Rows are points. Each copy is the shape, with its points in the same order, turned, moved and blurred by noise. Is it also mirrored, or only turned?

Shape (8 x 3)
[[  21 -103  -38]
 [  22  -11   81]
 [ -40   20   -1]
 [  -8  -52  -19]
 [  32   50  -17]
 [  -5  -63    1]
 [ -30    0   -6]
 [  49   46    3]]
Copy 1 (8 x 3)
[[ 30 -67 -80]
 [-59  39 -49]
 [-18 -12  35]
 [  2 -49 -38]
 [ 39  48  20]
 [ -7 -41 -48]
 [ -7 -22  16]
 [ 34  59   4]]
Copy 1 is: mirrored
Copy 2 (8 x 3)
[[-103  -26  -42]
 [ -10   57   57]
 [  30  -47   19]
 [ -46  -37  -11]
 [  49    9  -33]
 [ -59  -24    6]
 [   8  -38    9]
 [  46   37  -28]]
Copy 2 is: mirrored
Copy 3 (8 x 3)
[[-72 -14  48]
 [ 33  83   0]
 [ 53 -16 -23]
 [-17 -12  21]
 [  6   8 -85]
 [-11   4  35]
 [ 33 -18  -9]
 [  3  34 -81]]
Copy 3 is: mirrored

Shape (11 x 6)
[[-26 -13  39 -37 -40 -52]
 [-29 -71 -20 -36   9  22]
 [ 29  31 -33  27  34 -20]
 [-11  -6 -12 -67  82  36]
 [ 14  28 -30  12 -62  27]
 [ 51  -4  12 -48 -84 -30]
 [ 17  77 -12 -54   1  14]
 [-19  -2  51 -26 -47  22]
 [ 18 -42  28 -59   8  32]
 [ 18 -68  31  27  44 -13]
 [-31 -14  34 -96  -8 -19]]
Copy 1 (11 x 6)
[[ 67  50   0  29 -16  -9]
 [ 28  12  24  46  77  45]
 [-44 -36   1  61 -21 -10]
 [ 18 -65  72  26  56   0]
 [-14   1 -57 -10  -8  34]
 [ 80   0 -58  19 -42  45]
 [ 18 -65 -13 -22  -9 -30]
 [ 37  38  10 -26  -2  30]
 [ 56 -21  41  20  21  60]
 [ -2  15  64  83  -7  58]
 [ 96   6  30   7  26 -17]]
Copy 1 is: mirrored
Copy 2 (11 x 6)
[[-49 -21  79  27 -19  -6]
 [-13 -28  40 -67  -9  39]
 [-27  46 -35   5  12 -14]
 [  6  59  29 -33   5  87]
 [-12 -38 -37  38 -45   4]
 [  6 -24  47  36 -80 -41]
 [ -5  49  -3  56 -45  45]
 [ -4 -48  49  43  -6  27]
 [ 41  -6  59 -18  -9  38]
 [  8   1  34 -42  62 -24]
 [-24   2 105  11 -37  46]]
Copy 2 is: only turned
Copy 3 (11 x 6)
[[  2 -66 -17 -57  38  39]
 [-13 -44 -58  47  23  14]
 [ 25  44  30   0  13  -2]
 [ 26 -38  25  91  26  41]
 [ 31  20 -46 -29 -46  42]
 [ 84 -44 -61 -67  10  36]
 [ 71   2  27   3  -3  85]
 [  8 -70 -27 -30 -33  48]
 [ 41 -78 -27  37   5  11]
 [ -9 -50   3  10  16 -59]
 [ 21 -96 -14   4  46  71]]
Copy 3 is: only turned

Shape (14 x 8)
[[  3  14  55  19  58  51   4  35]
 [ 20  21 -73 -36 -16  18  47 -30]
 [ 22 -55  11  34  18 -85 -12  23]
 [-77 -12 -65 -50  16 -15  54 -66]
 [ 42  16  93   7   7  34  33  10]
 [-54   7 -90 -30  18  14  26 -75]
 [-13 -51 -83 -30   8 -36  43  18]
 [-14 -10  47  46   7  34   5 -29]
 [ 33 -36  54 -16  14 -41   5  -7]
 [-15 -35  47  45   0 -17  58  14]
 [ 15 -39  54  13 -22 -35 -17  65]
 [ 20 -31  47  66  51 -24  32   1]
 [ 18  13   9  45 -22  65  -9  17]
 [ 13  30  53  54  -1 -57  -1  56]]
Copy 1 (14 x 8)
[[103 -22  11   4   2   9 -11  38]
 [-42  15  -4  16 -20 -26  74  66]
 [ 12  -8  -6  58 -56 -33 -39 -62]
 [-73 -46 -57  33  46 -52  40  55]
 [ 81  36   0  13   4  63  -5  17]
 [-58 -30 -25   3  41 -77  65  58]
 [-51 -51 -34  50 -64 -41  30  28]
 [ 42 -16  17 -19  38  13   2 -15]
 [ 29  31 -46  32 -21   4 -26 -26]
 [ 21 -39   5  48   2  46  -8 -26]
 [ 25  -3   6  20 -62  26 -72 -20]
 [ 67 -22   6  53   4   2   5 -52]
 [ 39  -5  62 -39 -17  16  15  24]
 [ 44  14  60  66 -23   7 -63 -12]]
Copy 1 is: mirrored
Copy 2 (14 x 8)
[[  10  -30   11  -14   49   60   61  -24]
 [ -59  -35   23  -25  -61  -26    8   37]
 [  62    8   12   33    3  -11  -60  -31]
 [-109 -104   13    9  -41  -27  -51  -39]
 [  16    4   37  -19   32   -1   81  -64]
 [-103  -91  -22   10  -56   -2  -29   -8]
 [ -35  -66   48   38  -19  -25  -68   39]
 [ -14  -25  -27   36   18    7   51  -65]
 [  41  -14   26  -12    6  -26   -2  -63]
 [  -5   -1   42   51   46   -8    9  -62]
 [  48    5   20   11   77  -37   -5  -16]
 [  24    9   41   54    8   36    1  -68]
 [  -7   -1  -31   18   28   10   73   10]
 [  14   61   16    6   56    3  -23  -33]]
Copy 2 is: mirrored
Copy 3 (14 x 8)
[[  5 -63  79  14  32  16   0   9]
 [ 10  42 -40  13  41 -43  44 -55]
 [-16 -31 -13  33 -25 -76 -83  30]
 [-31  -9 -76 -53  89 -42   0 -80]
 [  3  -7  83  19 -17  38 -25 -36]
 [-33  -5 -76 -45  70 -60  59 -60]
 [ 12 -18 -82  48  57 -78 -15 -47]
 [-65 -28  42   0  -2  -1  -2 -13]
 [ -7 -27   7   4 -44 -32 -58 -21]
 [-50 -14  41  48  34 -22 -64 -27]
 [  2 -42   1  58 -21  10 -74  25]
 [-38 -22  76  22   3 -60 -48   0]
 [-27 -21  31  55   8  19  51  -1]
 [ -7   8  40  36  11   0 -61  67]]
Copy 3 is: mirrored

Shape (15 x 11)
[[ -8 -10  16  26 -58 -47  33  -2  -4 -14  42]
 [ -5 -81  38 -11  -2  50  55 -42 -25  31  36]
 [-32 -10 -42   3  -4 -16 -55 -45   2 -20  14]
 [-64  33 -18  30 -61  50  -8  70   1 -32  63]
 [ 34 -11   8  65 -55  30 -55  64 -54 -13 -14]
 [-55 -27 -33  -7  33 -57   0 -15 -27 -21   6]
 [ 42 -62  50 -49  37 -18 -55  39  23 -64 -20]
 [ 19 -57  18 -22   6 -49 -33  30  -2 -12  63]
 [-52 -87 -14 -21  15  39   7 -24  17 -31 -41]
 [-63  -4  49 -30  10   1  49  35 -37  10 -21]
 [ 61 -33  51  12 -24  -9 -12  14 -69 -31  47]
 [ 37   1 -27  71  31 -36  34   3 -17 -21  35]
 [-23  23 -42 -32  49  29  62  45  -8 -55 -40]
 [ 41   4 -56 -36 -49  45  -7  71  21   1  61]
 [-34  20  31  22  -8  -6  60 -20  24  23  22]]
Copy 1 (15 x 11)
[[ -61  -78    3  -14    5   18   28   38  -25   -5   31]
 [ -45    9   36 -107    8   33  -32   21  -50  -39   43]
 [ -36   25  -18   47  -11    7   -5  -20  -36   -9    1]
 [ -32  -55  -40   23  -45  112  -42   37   18   40   30]
 [  50  -53  -36    9  -89   39   -6   78  -41  -24   25]
 [ -46   16   42   51   27  -13   -4   29  -31   16   33]
 [ -11   27   11   -9  -44  -56   -7   86   49  -56  -48]
 [ -63  -31   35   -7  -57  -39  -15   47   -7  -10  -18]
 [ -33   74    4   -8   39   41  -30   62  -28  -48   -3]
 [  18  -26   62  -19   47   36  -42   60   15    1   37]
 [  -9  -53   -2  -44  -73  -38    0   51  -10  -39   58]
 [ -24   -3   22  -12  -42    1   73   40  -43   44   55]
 [  21   58   -2   -4   41   29   -9   88   29   69   40]
 [ -27  -30  -65  -48  -60   26  -48   49  -10   75  -25]
 [ -23  -38   39  -42   32   61   33    5   -1   14   23]]
Copy 1 is: mirrored
Copy 2 (15 x 11)
[[ -42  -23   -5    3  -52  -77   -1   17   -1   20   20]
 [  18  -26   35  -23  -24  -40   66  -46  -69   58   63]
 [   0  -27  -59   27  -12  -33  -29  -64  -29   -6  -13]
 [ -37  -20   29  -36  -75  -17 -110  -37    2   56   -7]
 [ -38  -20   48  -12  -40   -5  -46   34  -84   -3  -70]
 [ -25  -29  -75   36  -17   10    8  -26   -2   24   20]
 [ -48  -29   48   89   85  -12    7  -24  -30   27  -20]
 [ -19  -24  -11   35   48  -53  -12   14  -22   68   -3]
 [ -11  -84   14   39   -9   19   17  -84  -53    6   52]
 [ -41  -31   30  -10  -41   40   55  -31   24   56    6]
 [ -57   31   29    2    5  -60   17   28  -74   48  -23]
 [   3   38  -19   36  -37  -18  -18   53  -25   -3   41]
 [ -47    7   24    8   -6   86  -20  -37   20  -15   60]
 [ -11  -17   39  -73   37  -35  -94   -9  -16   16   20]
 [  17   -7   21    1  -68  -39   21  -21   41   19   36]]
Copy 2 is: only turned
Copy 3 (15 x 11)
[[   3   -5   -9  -61   -4  -45   28  -12  -12  -19   31]
 [ -64   26  -12    7    7   -3   29  -22   77   28   58]
 [   8   10    5   31  -26  -32  -51   -8  -25   37   -4]
 [ -27  -30  -15 -107   16  -19  -42   64  -22   55   28]
 [ -58    3   79  -38  -27   35  -12   62  -63   -9   19]
 [  -9  -56  -11   25   18  -35  -19  -42  -26   21   -8]
 [ -21  -25   50   20   34   15  -59   21   32  -85  -29]
 [   9  -71   39    5   -7  -27  -15   13   35  -54   27]
 [ -59   15  -45   39   14   30  -30  -27   27   23  -36]
 [ -55  -50   10  -34   72    7   35  -23   21   41  -31]
 [ -38  -13   85  -22   10  -16    0   -1    9  -45   75]
 [ -14   -4  -15    8   40  -56   30   -7  -64  -29   71]
 [ -39  -30  -44  -10  121   22  -35  -25  -48   10   -4]
 [  25  -21  -20  -52   23   66  -37   72   -9    4   69]
 [   3   17  -36  -49   42  -53   46    6   10   24   10]]
Copy 3 is: only turned
Copy 4 (15 x 11)
[[ -8  10 -14 -13 -30 -32 -18  36  25 -71   9]
 [ 21 -44  26  70 -39   6 -73 -24  47 -16  28]
 [ 50   6 -39 -28  36 -60 -30 -22  -4  -2 -11]
 [  2  75  25   2  44  -8 -79  45 -65 -68   0]
 [ -7  26 -26  23 -30  13 -19  53 -79   2 -71]
 [ 49 -19  13  -2  45 -61  16 -10  38 -28 -21]
 [ 57  38  53 -52 -67  13  30 -35   9  36 -44]
 [ 47  16  33  -5 -61 -37  27 -21 -11 -34   7]
 [ 89  18  17  23  23  13 -55 -16  67  24 -26]
 [-34  19  68  37  40  14 -11  -6  51 -19 -19]
 [-12 -36  17  -1 -82  -4  -9  -2 -34 -38 -49]
 [ 28 -68   9 -24  -1 -33  13  70 -19 -20  16]
 [ 39 -18  69 -33  90  64 -13  22  13 -15 -12]
 [ 43  41  -4  -6  -2  52 -25  -8 -87 -56  45]
 [-30  -6  15   0  21 -23 -41  36  49 -22  52]]
Copy 4 is: mirrored
